Each wall is flat, endless, passes through zero and stands at right angles to its row. A trip goes straight from one point to another. List the walls that it crosses, first one first.
In the rows, zero is written as 128.

Walls:
(1): [114 108]
(2): [176 135]
(3): [116  94]
(4): [118 137]
Trips:
[160 140] to [116 152] => 4, 2
[178 153] to [140 121] => 3
[131  94] to [188 152] => 2, 1, 3
[126 115] to [145 141] => 2, 1, 3
[148  97] to [ 95 107] => 2, 4
[134 170] to [162 179] => none
[139 131] to [122  91] => 3, 1, 2

Walls:
(1): [131 138 120 134 112 121 107 114 156  92 150]
(2): [130  87 146 109 115 122 139 135 162 111 196]
(3): [162 180 129 101 143 157 177 133  67  87 154]
(4): [ 94 136 128 137 166 149 111 132 100 121 122]
(5): [109 121 136 148 111 161 162 138 158 114 136]
(6): [164 124 125 126 125 152 185 146  93  98 101]
(7): [190 130 153 105 129 125 116 152 144 114 141]
Trips:
[116  69 150 134 120 170 145  80  98 132 119] to [139 155 135 147 179 103  89 128 127 138 108] => 2, 5, 6, 7
[110 160 134 149 133 108 115  62 128 137  81] to [ 82 158 120 172 151 141 131 160 159  92 111] => 5
[120 135 113 136 111 178 122 162 151  71 149] to [ 96 155 154  99 170 145 111 124 144  91 117] => 6, 2
[140 132 126 151 111 116 131 135 107 156 124] to [139 144 115 148 134 126 166 162 109  92 129] => 3, 5, 7, 4
[161 193  92 171 140 116 112 168 106 113 103] to [148 140 117 132  91 136 121 161 111  78 135] => 4, 5, 2
[ 88 143 116 170 155 106 131 138 174 156 106] to [153 100  95 120  84 112 130 113 163  78 122] => 1, 4, 2, 7, 6
[ 99 104 134 138  62 149 145 159 165 136  99] to [118 147 126 137 113 131 112 142 155 114 139] => 1, 6, 7
[159 160 118  96 145  84 111 158 113  97 114] to [124  76 173 101 115 118 124 104 128 138 146] => 2, 6, 3, 1
[173 169 121  98  74 143  98 144 123 146 106] to [137 173 118 120  99 115 100 142 131 134 102] => 6, 3

Walls:
(1): [112 143 114 124  82 147 176 119 147 149 101 146 136 131 130 143 160 103
 152 127 133 131 127 117 115 146  71 149 103 125 146  98 139 123 130 162
 172  86  99 131 154 116 143 114 149  85 146 121]
(2): [109 113  89 133 199 144 120  98 122  94 108 120 149 132 147 103  98 131
 135  85 112 123 127 123 123 175 112 135 127 143 162 118 136  81 155 141
 127 160 134 137 179 134 152 145 138 155  91 139]
(3): [119 108  93 150 115 100  73 138 101 150 105 131 133 113 152 155 156 155
 154 152  84 108 158 170 153 195 161 139  64 143 108 116 154  61  98 120
 121 166 154 137 136 106 146 114  80 144 121 126]
(4): [141 155 109 148 138 105 149 148 145 102 149  77 154 150 186  91  93 127
 117 124 131 106 163 143  84 132 137 126 110 122 133 137 141  87 107 127
  80 130 103 150 143 131 107 112 141  99 146 170]
(5): [126 151  67 139 136 143 162 152  89 146 105 137 131 146  93 130  94 130
 145 140 102  86 122 135 148 168 126 113 135 114 137 122 113 141 109 134
 154 108 164 144 172 119 142 162 134 136 131 114]
(6): [197 123 114 137 188 144 112  97 165 149  94 158 109 153 106 152 145 134
 115 119 112  81 137 141  99 118 154 132 150  94 106 135  81 115 150 177
 109 144 108 143 102 169 170 114 112 108 129 118]
(7): [140 146  69 119 111  84 150 141 163 109 121 168 121 131 162 125 141 135
 134 134 116 114 146 141 128 162 152 175 115 114  96 115 197 125 159 124
 117 109 117  79 179  73 147 118 112 138 122 173]
(8): [123 148 141 154  92 131  81 164 112 134 131 116 164 173 115 149 124 164
 122 126 124 134 110 148 153  95 173 138  88  71 143 123 126 154 106 135
 160 150 144 185 105 106  64  93 131 187 107 116]
(9): [137 183 128 158  85 175 102 137 149 131 118 152 119 120 169 107 107 153
 115 128 181 110 109 148  62 151 101 110 144 123  69 112 110 108  79 109
  95  68  86 131 110 108 140 123 105  96 129 133]
(10): [169 138 135 126 141 170 122 110 145  99 161 119 108 119 137 126 152 191
 110 158 167 143  84 183 137 130 143  68 109  68  99 128 141 120  94  88
 112 176 116 182 149 142 123 161 162  88 138 167]
Trips:
[125 113 181  87 136 161 127 178 120 152  83 104 153  88 139 162 163 133
 159 103 139 109  89 136 169 121 128 158 106 105 126 155 118  96 125  98
 102 131 101 107 154 176 127  98 112 122 143 153] to [120 137 137 156 143 130  92 137  79 110 139 124  96 143 102 107  97  97
 126 129 137 136 194  99  83 163 155  97 136 144 128 155 160 154 117  83
 167 132 100 165 132 120 115 121 130 104 117 115] => 6, 1, 4, 9, 5, 2, 10, 3
[114 159 116 106 177 143 132 124 170  72 109 132 128 106 140 174 119  87
  77 138 102 132  90 150 125 137 159  73 152 113 125 143 148  73 129 121
 118  88 139 126 123 143 106 133 122 140 140 121] to [133 131 156  88 125  66 147 137 123  79 144 131 104 103  99 164  76 109
  87 116  88 113  99 156  69  97 124 180  98 102 110 120 129  95 148 127
 109 129 109 142 128  92  74 154 107 147 122 149] => 5, 8, 9, 6, 2, 10

Walls:
(1): [ 60 146 119 133 130 107 142 140  84 108 183 122 144 119 120 100 152 117
 150 171 113 161  86 118 136  98 144 147 110 111 142 125 153 171 143 107
 110 122  93  97 143 120 171 152 124 149 131 119]
(2): [147 161  91 104 120 100  92 152 109 173 158 105 118 138  90 119 191 166
 109 151  81 137 136  96 162 146 120 121 116 159 125  78 174 110 166  97
 105 133 108 151 111 141 142 114 107 127 117 147]
(3): [ 91  93  81 167 132 139 126  96 111 151 163  90 127 154  85 135 130 114
 116  94 122 148 119 167 139 120 184 140 150 107 125 117  75 176 108 108
 149 112 160 104 150 132 129 128 183 136 150 164]
(4): [138 147 183 110 121 133 128 141 144 136 145 154 112 121 139 140  55 125
 134  98 154 123 137 160 116 167  78 118 120 156 156 107 128 125 115 185
 129 131 162 141 146 182 106  94 138 159 126 121]
(5): [143 153 130 139 167 102 127  61 142 126 153 114 149  77 110 134  65 102
 118 128 111 139 147 120  96 105 121 122 129 116  99 121 145 131 101 107
 136 109 117 151  86  86 109 156 141  94 138 121]
(6): [153 125 109 120 146 127 149  85 102 156 117 114 191 114 129 142 159 118
 158 160 104 152 137  95 114 155 130 113  92  89 130 141 126 131 101 173
 179 137 117 141 131 147 125 146 132 133 146 177]
(7): [131 140  97 105 138 114 151  70 128 152 162 151 181 129 124 110 133 125
  82 145 129 164 149 119 151 144 145 117 100 104 120 124 170 118 144 170
 118 106 137 115  94 100 149 101 148 144 159 130]
(8): [ 92 109 124 139  88 142 124 163 102 179 187 147 113 107 114 169 116 151
 108 126 116 167 131  92  91 167  81 109 118 144 206 110 162 153  99 134
 156 176 173  93 150 114 173 155 108 160 143 138]
(9): [116  67 119 140 133 108  91 135 123 117 160 112 139 127 117 133  86 116
 120 140 101 116 137 151 143 165 183 163  98 191 115  58 129 171 119 128
 152 132 129 144 113 108 136  86 188 172 157 136]
Trips:
[159 121 145 144  91  88 121 161 143 149 109 134 124  91 146 121 142  74
 143 132  87 136 134 113  98 133 123  94 132 120  86 153 143 166 113 146
 115  97 125  83  96 140 140 146 113 118 122 113] to [154 161 122 118 100 139 111 161  97 132  66 122 168  91 103  85 122  83
 128  91 123 122  93  88 111 119 126 131 132 158 170 183 152 111 131  43
 145 119 115 149 100  97 137 122 136 112  74 118] => 8, 2, 6
[121 102 133 108 158 154  79 147 159 136 139  92 134  97  69 161 115 116
 106 138  87 105 156 190 112  69 109 137 142 140 132 157 143 116 110 137
 114 122 151 154 166 134 121 122 172 140 138 131] to [148 141 122 110 123 166 154 168 141 130  82 165 169  93  96 117 124 223
 169 162 115 108 114 169 143 137 135 127 149 105 120 141 110 116 115 136
 139 126 115 129  75 101 130 128 135 101 101 129] => 3, 9, 4, 6, 5
